Rows are points. Each copy is the shape, with its points in the same order, turned, moved and blurred by noise. Say if it was mirrored as well.

Shape, 6 rows:
[[ 0.06  0.11]
 [ 0.03 -0.08]
 [ 0.29 -0.57]
 [ 0.03  0.16]
 [-0.20 -0.71]
 [ 0.02  0.31]]
Copy 1:
[[ 0.13  0.08]
 [ 0.03 -0.06]
 [-0.55 -0.10]
 [ 0.25  0.10]
 [-0.39 -0.58]
 [ 0.30  0.16]]
Copy 1 is: mirrored
Copy 2, 6 rows:
[[-0.11  0.08]
 [ 0.05  0.00]
 [ 0.71  0.06]
 [-0.14  0.11]
 [ 0.59 -0.41]
 [-0.27  0.08]]
Copy 2 is: only turned
Copy 3, 6 rows:
[[ 0.03  0.12]
 [-0.05 -0.08]
 [-0.52 -0.27]
 [ 0.05  0.11]
 [-0.25 -0.65]
 [ 0.21  0.24]]
Copy 3 is: mirrored

Shape (8 x 3):
[[-0.05 -0.04 -0.02]
 [ 0.05 -0.01 -0.06]
 [-1.25 -0.16 -0.08]
 [ 0.12 -0.06 -0.03]
 [ 0.12  0.27 -0.06]
 [-0.03  0.08  0.14]
 [-0.02 -0.17 -0.05]
 [ 0.03 -0.13  0.40]]
Copy 1:
[[-0.11  0.03 -0.13]
 [-0.03  0.00 -0.06]
 [-0.91  0.60 -0.85]
 [ 0.04 -0.05 -0.05]
 [-0.16 -0.05  0.18]
 [-0.17 -0.17 -0.10]
 [-0.02  0.03 -0.22]
 [-0.06 -0.39 -0.31]]
Copy 1 is: only turned
Copy 2:
[[ 0.01  0.05  0.11]
 [ 0.00  0.13  0.06]
 [-0.18 -0.39  1.23]
 [-0.02  0.09 -0.05]
 [ 0.24  0.30  0.04]
 [ 0.19  0.02  0.09]
 [-0.13  0.01  0.06]
 [ 0.19 -0.29 -0.09]]
Copy 2 is: only turned

Shape, 11 rows:
[[ 0.11 -0.17 -0.17  0.19 -0.49 -0.22]
 [-0.01 -0.29  0.15 -0.29  0.06 -0.47]
 [ 0.24 -0.01 -0.19  0.23  0.00  0.24]
 [ 0.33  0.46 -0.40 -0.05  0.02 -0.57]
 [-0.21  0.48 -0.25  0.18 -0.54  0.09]
 [ 0.31  0.10  0.20  0.09  0.08 -0.19]
 [-0.13 -0.26  0.40  0.33  0.14  0.05]
 [ 0.08 -0.17 -0.04  0.09  0.04 -0.33]
 [ 0.04 -0.21 -0.48 -0.63  0.24 -0.11]
 [-0.10 -0.10  0.34 -0.65  0.13 -0.61]
 [-0.16  0.01 -0.56  0.14 -0.30 -0.16]]
Copy 1, 11 rows:
[[ 0.20  0.09 -0.16  0.00  0.43 -0.08]
 [ 0.21  0.30  0.29  0.08  0.28  0.55]
 [ 0.11 -0.01  0.02 -0.06 -0.26 -0.23]
 [-0.13  0.21  0.60  0.46  0.27 -0.30]
 [-0.43 -0.23 -0.23  0.17  0.28 -0.23]
 [ 0.03  0.11  0.42 -0.20  0.08 -0.01]
 [ 0.29 -0.34  0.12 -0.36 -0.01  0.35]
 [ 0.30  0.09  0.24  0.05  0.18  0.13]
 [ 0.07  0.57  0.06  0.56 -0.29  0.41]
 [-0.14  0.41  0.48  0.05  0.28  0.84]
 [ 0.08 -0.03 -0.17  0.51  0.21 -0.13]]
Copy 1 is: only turned
Copy 2 (11 x 6):
[[ 0.29 -0.34 -0.04  0.05  0.13 -0.32]
 [-0.34 -0.52 -0.42  0.13  0.12 -0.09]
 [ 0.18 -0.22  0.31 -0.04  0.02  0.23]
 [-0.08 -0.59  0.29  0.72 -0.02 -0.34]
 [ 0.21  0.40  0.32  0.29  0.16 -0.41]
 [ 0.06 -0.42 -0.04  0.40  0.22  0.25]
 [ 0.10 -0.10 -0.41  0.06  0.03  0.37]
 [ 0.08 -0.48 -0.20  0.21 -0.04 -0.06]
 [-0.70 -0.51  0.26 -0.08 -0.05 -0.22]
 [-0.76 -0.48 -0.49  0.34  0.28 -0.15]
 [ 0.18 -0.18  0.20  0.00 -0.24 -0.50]]
Copy 2 is: mirrored
Copy 3, 11 rows:
[[-0.07  0.22  0.65 -0.39 -0.04 -0.08]
 [ 0.18  0.13 -0.06 -0.23 -0.34  0.35]
 [ 0.21 -0.33  0.48 -0.06  0.22 -0.10]
 [ 0.62  0.13  0.13 -0.41 -0.30 -0.53]
 [-0.18  0.25  0.31 -0.26  0.40 -0.67]
 [ 0.16 -0.23  0.13 -0.45 -0.07  0.04]
 [-0.34 -0.36  0.09 -0.11 -0.11  0.20]
 [ 0.11 -0.06  0.23 -0.18 -0.30  0.10]
 [ 0.66  0.34 -0.01  0.26 -0.03  0.21]
 [ 0.19  0.30 -0.49 -0.31 -0.32  0.35]
 [ 0.11  0.34  0.50  0.04  0.02 -0.34]]
Copy 3 is: only turned

Shape:
[[-0.13 -0.17 -0.03 -0.15 -0.01 -0.32  0.40  0.47  0.06]
 [ 0.00 -0.25 -0.40  0.22  0.31  0.40  0.23 -0.34  0.35]
 [-0.28  0.29  0.33  0.14  0.02  0.59 -0.23 -0.26  0.36]
 [ 0.10  0.17 -0.49 -0.20 -0.35 -0.35 -0.25 -0.03 -0.35]
 [-0.34 -0.61 -0.31 -0.40  0.18 -0.37 -0.04  0.21  0.25]
 [-0.11  0.16  0.10 -0.25  0.22 -0.12  0.38 -0.32 -0.43]
 [ 0.45 -0.14 -0.35 -0.54 -0.30  0.53 -0.05  0.07  0.27]
 [-0.06  0.10  0.27  0.22 -0.29 -0.41  0.34 -0.30 -0.22]
 [ 0.43 -0.39  0.30  0.27 -0.35  0.18 -0.54  0.50 -0.43]
 [-0.31 -0.23  0.01  0.22 -0.11 -0.06 -0.10  0.04 -0.10]
 [-0.13  0.27  0.52  0.37  0.23  0.36 -0.11 -0.07  0.36]
 [-0.29 -0.21 -0.32 -0.09 -0.12  0.04 -0.04  0.42  0.21]
 [-0.28 -0.29  0.19 -0.41 -0.13  0.21  0.10  0.29  0.32]
 [-0.01 -0.20 -0.04  0.00 -0.38 -0.29 -0.37  0.39  0.04]
 [ 0.20 -0.32 -0.13 -0.29 -0.48  0.12  0.00  0.45 -0.36]]
Copy 1, 15 rows:
[[-0.10 -0.07  0.17  0.05 -0.30  0.09 -0.60  0.00 -0.28]
 [ 0.52  0.22 -0.22  0.18 -0.35 -0.38  0.15  0.07 -0.70]
 [ 0.12 -0.14 -0.20  0.33 -0.02 -0.31  0.72  0.22 -0.08]
 [ 0.51  0.27  0.42  0.03 -0.11  0.22 -0.10 -0.53  0.19]
 [-0.26  0.42  0.19 -0.22 -0.38  0.27 -0.19 -0.23 -0.63]
 [ 0.24  0.35 -0.19 -0.12 -0.32 -0.14 -0.28  0.18  0.33]
 [ 0.65 -0.33  0.07  0.04 -0.71  0.42  0.34 -0.15 -0.36]
 [ 0.17 -0.07  0.14 -0.28  0.09 -0.45 -0.34 -0.03  0.30]
 [ 0.52 -0.38  0.19 -0.21  0.64  0.64  0.04  0.12 -0.24]
 [ 0.09  0.22  0.26 -0.02  0.16 -0.09 -0.02  0.13 -0.16]
 [-0.08 -0.29 -0.41  0.41  0.19 -0.38  0.38  0.20 -0.13]
 [ 0.04  0.09  0.40  0.24 -0.24  0.21 -0.06 -0.01 -0.51]
 [-0.19 -0.20  0.21  0.00 -0.45  0.21  0.08  0.28 -0.32]
 [ 0.04 -0.12  0.45 -0.02  0.19  0.33 -0.03 -0.34 -0.23]
 [ 0.52 -0.23  0.45 -0.14 -0.22  0.60 -0.22  0.08 -0.15]]
Copy 1 is: only turned
Copy 2, 15 rows:
[[-0.39 -0.05 -0.20  0.50 -0.25  0.36  0.28  0.04 -0.13]
 [-0.51 -0.16 -0.06 -0.01 -0.30 -0.71 -0.29 -0.03  0.04]
 [-0.05 -0.13  0.11 -0.44  0.37 -0.39 -0.01 -0.48 -0.06]
 [-0.02  0.54  0.16 -0.03 -0.40  0.25  0.29  0.26  0.49]
 [-0.70  0.26  0.23  0.60 -0.10 -0.14  0.39  0.34 -0.19]
 [-0.24  0.06  0.44  0.04 -0.54  0.37 -0.15 -0.38  0.03]
 [-0.72 -0.13 -0.13 -0.63 -0.15 -0.07  0.32  0.46  0.21]
 [ 0.15  0.15  0.13  0.17 -0.16  0.50 -0.42 -0.07 -0.03]
 [ 0.57 -0.15  0.07 -0.32 -0.22  0.09  0.54  0.61 -0.39]
 [ 0.05  0.26  0.07  0.16 -0.14 -0.12  0.11  0.02 -0.28]
 [ 0.13 -0.45  0.06 -0.09  0.32 -0.27 -0.01 -0.48 -0.08]
 [-0.39  0.23 -0.26  0.20 -0.08 -0.19  0.46  0.11 -0.11]
 [-0.58 -0.07 -0.04 -0.01  0.16  0.09  0.34  0.00 -0.42]
 [ 0.04  0.20 -0.04  0.16  0.09  0.12  0.50  0.43 -0.04]
 [-0.19  0.10 -0.13 -0.28 -0.44  0.34  0.47  0.46 -0.24]]
Copy 2 is: only turned

Shape, 16 rows:
[[ 0.14  0.26 -0.09  0.01  0.10 -0.28 -0.08  0.24 -0.43  0.18  0.13]
 [ 0.00  0.26 -0.12 -0.10 -0.10  0.09  0.03  0.24 -0.25  0.15 -0.28]
 [ 0.06  0.14  1.31 -0.04 -0.07  0.23 -0.12  0.02 -0.45  0.08 -0.11]
 [ 0.06 -0.29  0.15  0.53  0.10  0.25  0.27  0.09 -0.09 -0.20 -0.10]
 [ 0.14  0.05 -0.07  0.13 -0.15 -0.34  0.03  0.22 -0.53 -0.11 -0.29]
 [ 0.03 -0.20 -0.17  0.20  0.17 -0.22 -0.08  0.13  0.77 -0.12  0.02]
 [ 0.37 -0.04 -0.17  0.11  0.23 -0.33  0.02 -0.01 -0.31 -0.17  0.06]
 [-0.01  0.33 -0.11 -0.10 -0.02 -0.13  1.05  0.24  0.54  0.13 -0.55]
 [ 0.09 -0.18 -0.16 -0.11 -0.40  0.05  0.08  0.26 -0.16  0.10  0.14]
 [ 0.84  0.08 -0.23  0.22  0.03 -0.12  0.17  0.09 -0.43 -0.94  0.14]
 [ 0.09 -0.01 -0.30 -0.07  0.05 -0.20 -0.15  0.22 -0.42 -0.61  0.03]
 [ 0.07  0.28 -0.34 -0.09 -0.73 -0.31 -0.09 -0.05  0.08 -0.06 -0.12]
 [ 0.52 -1.23 -0.32 -0.12  0.08  0.20  0.22  0.25 -0.42  0.00  0.07]
 [ 0.44  0.31  0.11  0.07  0.11  0.00 -0.15  0.09  0.32  0.11 -0.06]
 [ 0.07  0.26 -0.30 -0.05  0.25 -0.15 -0.13 -0.33 -0.25  0.12  0.00]
 [-0.01  0.32 -0.06 -0.05  0.11 -0.21  0.23  0.00 -0.30  0.21  0.13]]
Copy 1 (16 x 11):
[[-0.12 -0.13 -0.05 -0.40  0.11 -0.22 -0.16  0.13  0.48 -0.03 -0.16]
 [-0.01 -0.32  0.02 -0.40 -0.06  0.00 -0.15 -0.13  0.03  0.08 -0.10]
 [-1.19 -0.61  0.09 -0.11 -0.45 -0.40 -0.04  0.16 -0.28  0.35 -0.08]
 [-0.18 -0.24 -0.04  0.24 -0.38 -0.24  0.40  0.04 -0.18 -0.39  0.13]
 [ 0.01 -0.50  0.01 -0.30  0.01 -0.20  0.38 -0.18  0.38  0.05 -0.20]
 [ 0.04 -0.04  0.01  0.41  0.39  0.24 -0.03  0.04 -0.09 -0.16  0.67]
 [-0.09  0.03 -0.09  0.00  0.16 -0.29  0.31  0.04  0.37 -0.04 -0.21]
 [-0.17 -0.25 -0.80 -0.34 -0.08  0.80  0.30 -0.50 -0.01 -0.22  0.30]
 [ 0.23 -0.27 -0.30 -0.30 -0.05 -0.27 -0.01  0.08 -0.02  0.30  0.10]
 [-0.02 -0.28 -0.55  0.57  0.17 -0.63  0.48 -0.26  0.67 -0.07 -0.37]
 [ 0.22 -0.32 -0.12  0.19  0.13 -0.16  0.13  0.07  0.38  0.15 -0.45]
 [ 0.27 -0.17 -0.07 -0.22  0.02  0.11  0.08 -0.33  0.48  0.69  0.30]
 [ 0.42  0.09 -0.37 -0.22  0.25 -0.93  0.52  0.18 -0.61 -0.14 -0.23]
 [-0.45 -0.08 -0.08  0.03  0.30 -0.08 -0.21 -0.39  0.15 -0.04  0.35]
 [-0.04  0.39  0.15 -0.18  0.02  0.07 -0.07 -0.09  0.39  0.03 -0.22]
 [-0.14 -0.03 -0.17 -0.46 -0.08  0.07 -0.09  0.19  0.36  0.02 -0.08]]
Copy 1 is: only turned
Copy 2:
[[-0.23  0.03  0.04 -0.05  0.38 -0.15 -0.17  0.25 -0.11 -0.42 -0.13]
 [-0.22 -0.36 -0.19  0.20  0.21 -0.19 -0.21  0.10 -0.16 -0.12  0.03]
 [-0.56 -0.20  0.64  0.36 -0.04  0.52  0.05  0.16 -0.85  0.28 -0.29]
 [ 0.25 -0.06 -0.18  0.24 -0.13  0.15 -0.15  0.41 -0.12  0.32 -0.50]
 [-0.16 -0.02 -0.15  0.47  0.06 -0.19  0.03  0.43 -0.19 -0.41 -0.15]
 [ 0.38  0.36 -0.32 -0.22 -0.23 -0.14  0.04  0.20  0.05  0.37  0.33]
 [-0.07  0.12 -0.07 -0.02  0.03 -0.09  0.16  0.38  0.21 -0.32 -0.29]
 [ 0.11 -0.58 -0.27 -0.12 -0.89 -0.65 -0.48 -0.04 -0.22 -0.04  0.05]
 [-0.07 -0.02 -0.54  0.15  0.12  0.14 -0.14 -0.04 -0.22 -0.21 -0.11]
 [-0.51  0.30 -0.46  0.21 -0.17 -0.22  0.41  0.34  0.49 -0.09 -0.82]
 [-0.37  0.22 -0.31  0.37  0.08 -0.01 -0.01  0.41  0.35 -0.19 -0.08]
 [-0.02  0.13 -0.35  0.47  0.02 -0.40  0.13 -0.36 -0.10 -0.32  0.23]
 [ 0.18 -0.23 -0.95 -0.16 -0.05  0.82  0.24  0.62  0.01 -0.35 -0.42]
 [-0.12 -0.08 -0.01 -0.25  0.07 -0.30  0.23  0.03 -0.17  0.28  0.02]
 [ 0.03 -0.19  0.22  0.03  0.28 -0.12  0.02  0.05  0.33 -0.31  0.01]
 [-0.11 -0.14  0.18 -0.05  0.09 -0.15 -0.31  0.03 -0.05 -0.38 -0.15]]
Copy 2 is: mirrored
Copy 3, 16 rows:
[[ 0.25 -0.19  0.21  0.24  0.05  0.03  0.43  0.03 -0.26  0.20 -0.26]
 [ 0.13  0.12  0.39 -0.18  0.18  0.01  0.39 -0.15 -0.19  0.00 -0.20]
 [ 0.60  0.19  0.24  0.04  0.85 -0.16 -0.52  0.15 -0.87  0.15  0.02]
 [ 0.16 -0.33 -0.14 -0.29  0.60  0.16 -0.10 -0.40  0.04  0.25 -0.14]
 [-0.06 -0.07  0.18  0.11  0.13 -0.13  0.20 -0.36 -0.35  0.29 -0.45]
 [ 0.09 -0.28  0.09 -0.14 -0.23  0.14 -0.22 -0.18  0.53  0.21  0.35]
 [ 0.06 -0.42  0.01  0.19  0.04 -0.08  0.09 -0.02  0.00  0.24 -0.46]
 [ 0.39 -0.15  0.19 -1.09 -0.48 -0.09  0.11 -0.51 -0.14 -0.19 -0.04]
 [ 0.05  0.11 -0.05  0.15  0.13  0.25  0.22 -0.30 -0.08 -0.27 -0.15]
 [ 0.18 -0.64  0.10  0.37  0.32 -0.49 -0.12 -0.52  0.32 -0.06 -0.91]
 [ 0.02 -0.03  0.01  0.35  0.20 -0.42  0.26 -0.26  0.26  0.21 -0.46]
 [-0.34 -0.04  0.36  0.18 -0.21 -0.15  0.20 -0.45 -0.16 -0.35  0.10]
 [-0.10  0.09 -0.63  0.02  0.30  0.74 -0.16 -0.08  0.34 -0.04 -0.96]
 [ 0.33 -0.33  0.59 -0.05  0.05  0.08 -0.15  0.05  0.07  0.00  0.02]
 [-0.12 -0.37  0.22  0.01  0.09 -0.18  0.41  0.33 -0.04  0.07 -0.16]
 [ 0.27 -0.27  0.08 -0.04  0.00 -0.10  0.45  0.07 -0.35  0.01 -0.12]]
Copy 3 is: mirrored
Copy 4, 16 rows:
[[ 0.21  0.09 -0.57  0.33 -0.08 -0.08  0.20 -0.11 -0.01 -0.14 -0.05]
 [ 0.12 -0.06 -0.41  0.45  0.13 -0.12 -0.13 -0.17 -0.31  0.07  0.33]
 [-0.09 -0.07  0.10  0.06 -0.33 -0.42  0.67 -0.30 -0.51  0.78 -0.30]
 [-0.15  0.47  0.40  0.24  0.02 -0.16 -0.22  0.04 -0.09 -0.06 -0.01]
 [-0.16 -0.01 -0.49  0.32 -0.03 -0.20 -0.03  0.07 -0.39 -0.34 -0.01]
 [ 0.14  0.29 -0.17 -0.34  0.26 -0.20 -0.60  0.25  0.46  0.04  0.19]
 [ 0.23  0.17 -0.34  0.19 -0.09 -0.01  0.04  0.23 -0.07 -0.33  0.00]
 [-0.46  0.42 -0.30 -0.06  0.29 -0.27  0.03  0.07  0.12  0.10  1.22]
 [ 0.18 -0.24 -0.18  0.28 -0.07 -0.41 -0.22 -0.33  0.10 -0.27  0.23]
 [ 0.48  0.24 -0.04  0.46 -0.03 -0.55  0.13  0.87 -0.28 -0.56 -0.04]
 [ 0.26 -0.20 -0.27  0.46  0.34 -0.18 -0.08  0.39 -0.21 -0.39 -0.13]
 [ 0.35 -0.15 -0.55 -0.15  0.26 -0.55 -0.32 -0.15 -0.25 -0.41  0.33]
 [-0.11 -0.34  0.45  0.43 -0.79  0.15 -0.51  0.38  0.02 -0.52  0.14]
 [ 0.49  0.36 -0.34 -0.11 -0.09 -0.30 -0.09  0.05 -0.03  0.35  0.26]
 [ 0.47  0.11 -0.45  0.12  0.12  0.26  0.02 -0.10 -0.21 -0.26  0.13]
 [ 0.12  0.18 -0.34  0.14  0.10  0.01  0.27 -0.19  0.01 -0.20  0.32]]
Copy 4 is: only turned
